Each point is reached from the start by the listed moves, each made once or not at all, plus a little noise. Is the number of moves made odd or even? Then give how often each move was made.

Moves:
(1): [ 0.6  1.8 -3.1]
(2): [-5.9 -8.4  2.2]
Start: [-1.8  0.0 -1.5]
Points:
[-8.7 -8.6  0.8] -> odd (0, 1)
[-1.3  1.3 -4.3] -> odd (1, 0)
[-1.4 -0.5 -2.1] -> even (0, 0)

Moves:
(1): [-1.6 -2.1 -2.1  1.2  5.7  1.1]
(2): [ 1.0 -6.2  3.3  1.1 -4.3  2.6]
(3): [-2.9 -2.2  1.5 -0.5 -3.0 -2.2]
(4): [-0.1  4.6 -1.4  4.1  0.2 -0.7]
(5): [-2.9  5.9 -4.4 -6.3  4.4  6.9]
(6): [ 2.3 -4.5 -2.5  3.0 -5.4 -3.0]
Start: [ 4.6 -3.6 -0.5  0.7  4.0 -0.1]
Points:
[ 4.3 -2.1 -7.9 -2.5  2.5  3.9] -> even (0, 0, 0, 0, 1, 1)
[-0.7  0.0 -4.1 -6.3  5.5  3.8] -> even (0, 0, 1, 0, 1, 0)
[  5.1 -11.4   0.5   8.5  -8.8  -3.8] -> even (0, 1, 1, 1, 0, 1)

Moves:
(1): [ 1.9 -2.2  1.9  1.1 -0.8  1.9  0.6  1.0 -0.1 -3.9 -0.1  1.8]
(2): [-4.7  2.2  1.9  2.0  1.4  0.6  0.3 -4.0 -0.9 -0.1  1.2  4.1]
(3): [ 0.1  1.3 -0.2  3.3  0.5  3.2  0.6 -1.2 -2.8  2.2 -2.2 -1.4]
(4): [ 4.5 -1.9  5.4  2.2 -3.1 -1.0  0.2 -1.4  0.5 -1.1  1.0  0.8]
(5): [ 0.0 -1.9 -1.1  2.5 -0.2 -1.4 -0.5 -0.6  2.4 -2.5 -0.2  0.4]
(6): [-5.9  1.6 -6.3 -0.5  9.4 -3.6  4.6  1.3 -5.4 -1.7  0.5  2.1]
(7): [-1.7  1.6 -2.6 -1.0  4.4 -0.4 -2.0  0.1  0.5 -0.3  2.1 -1.6]
(8): [ 0.9 -3.2 -0.3  1.2  3.2  1.3  5.4  1.1 -0.2  3.1 -2.0  1.2]
(9): [-2.0  0.9 -4.9 -0.9  2.4  1.8 -0.2 -3.8 -2.4  0.9 -3.9  2.6]
Start: [-0.6 -1.3 -1.1  2.5  3.4 -1.1  3.3 -2.6  5.5 -0.3 -1.5 -3.2]
Points:
[-4.2 -3.8 -1.2 11.3 11.6  4.2  8.1 -6.3  4.1 -1.7 -2.9  1.2] -> even (1, 1, 1, 0, 1, 0, 1, 1, 0)
[-1.7 -3.1 -4.0  2.6 11.1 -0.3  6.6 -1.4  6.0  2.7 -1.1 -3.6] -> even (0, 0, 0, 0, 0, 0, 1, 1, 0)
[-9.3 -2.0 -9.2  7.9 20.9 -3.7 10.9 -9.8 -0.3 -2.0 -2.7  6.4] -> odd (0, 1, 0, 1, 1, 1, 1, 1, 1)
[ 2.2 -4.7 -2.5  6.1  5.6 -0.4  1.3 -7.5  6.6 -7.4 -3.0  0.8] -> odd (1, 0, 0, 1, 1, 0, 1, 0, 1)
[ 4.2 -3.2  1.2  8.5  2.4  4.7  4.2 -8.3  0.6 -2.5 -6.8  0.4] -> even (1, 0, 1, 1, 0, 0, 0, 0, 1)
[ 4.9 -5.6  3.0  9.4  7.5  3.7  8.1 -3.3  3.4 -0.6 -2.7 -2.3] -> odd (1, 0, 1, 1, 0, 0, 1, 1, 0)

Moves:
(1): [-2.2  1.9 -1.3 -0.6 -2.4 -6.7 -3.1  1.0 -1.4  0.1 -0.1 -5.1  0.5 -1.4
 -1.3  4.2 -5.3]
(2): [-2.8  1.4  0.5 -2.5 -0.3 -1.8 -4.0  1.9 -0.3  3.2  1.2 -2.0  0.1 -0.1
  3.9  3.5  0.0]
(3): [-0.2  1.9  0.6  1.1  1.1  1.0 -1.3 -0.5 -0.9 -3.4  1.7 -3.2 -0.9 -0.9
 -1.8  1.7 -0.9]
(4): [ 0.8 -0.6 -0.5 -1.8 -4.8 -0.5 -0.6  0.5 -0.6 -0.5 -0.1  0.1 -1.3  2.3
  2.6 -0.7  3.2]
(5): [ 1.7 -2.2  2.1  1.7  2.0 -2.2  0.8 -0.8  0.5  0.5 -0.5  0.3  1.8  3.1
  2.3  2.1  3.6]
(6): [ 1.3 -3.5  5.7 -0.1 -4.8 -1.1 -4.1  0.1  4.9 -2.8  0.8  0.2  1.7  4.3
  2.7 -0.2  1.1]
(7): [-5.9 -1.0  1.7  0.2  1.2 -4.2  6.7 -0.8  0.2 -3.4  1.5 -0.6  2.6 -0.3
  0.0  1.0  0.3]
(8): [-2.4  0.0 -0.6 -0.1 -1.4 -0.9 -2.5 -0.4 -2.7 -1.8  1.8 -1.7  1.1 -1.1
  2.6  3.4 -2.6]
(9): [ 0.0 -1.0 -0.4 -2.5  4.2 -2.5 -2.4  1.7  0.9 -1.3  2.8 -1.8 -3.8  0.7
 -1.0  1.5 -2.2]
(10): [ 1.8 -1.7  2.7 -0.5 -1.6 -0.7 -2.2  1.4 -1.3 -0.4  2.9 -2.8 -2.0 -2.7
 -1.2  3.3 -2.1]
(11): [ 0.5  2.1 -6.0  0.5 -3.5  4.8 -1.5 -0.4 -5.9  1.7 -1.9 -7.3  1.3 -5.0
 -0.6  3.1 -5.1]
(12): [ 1.5  5.1  1.9 -2.1  0.7  1.7 -2.7  0.8  1.0  0.1  5.2 -1.9  0.6  3.9
  5.7 -0.8 -0.4]
(13): [-4.1  0.6 -2.2 -0.9  5.9  2.5  2.1 -0.2 -1.2  4.2  2.1  0.7 -0.8  3.2
 -1.5  0.5 -3.8]
(14): [ 1.7 -1.3  1.7  2.3 -2.6 -2.0 -2.0  5.2 -1.1  0.5 -2.3 -0.4 -0.8  1.0
  1.0 -3.4  3.6]
Start: [-0.1 -2.3  2.6 -1.9  1.9  0.7 -6.3 -1.2  1.2  1.1 -1.8 -0.5  0.7  0.4
  1.2 -0.4 -0.3]
Points:
[ -9.4   1.0   7.2  -8.4   2.6 -11.3  -9.1   2.5  -1.8   5.0  10.5 -11.6
   2.4   8.5  11.6  12.6  -4.5] -> even (1, 1, 0, 1, 1, 0, 1, 0, 0, 1, 0, 1, 1, 0)
[ -5.1   5.7   0.8 -10.6  -2.0  -1.8 -24.0   3.6  -2.4   2.5   9.9 -20.8
  -2.2   7.2   9.9  12.6 -13.6] -> odd (1, 1, 1, 1, 0, 1, 0, 0, 1, 0, 1, 1, 1, 0)
[ -5.5   0.4   8.8  -9.3   6.2  -6.9 -10.8   3.8   1.7  -0.5  12.0  -9.7
  -2.0   1.7   8.7   8.2  -4.5] -> odd (0, 1, 0, 0, 0, 0, 1, 0, 1, 1, 0, 1, 0, 0)
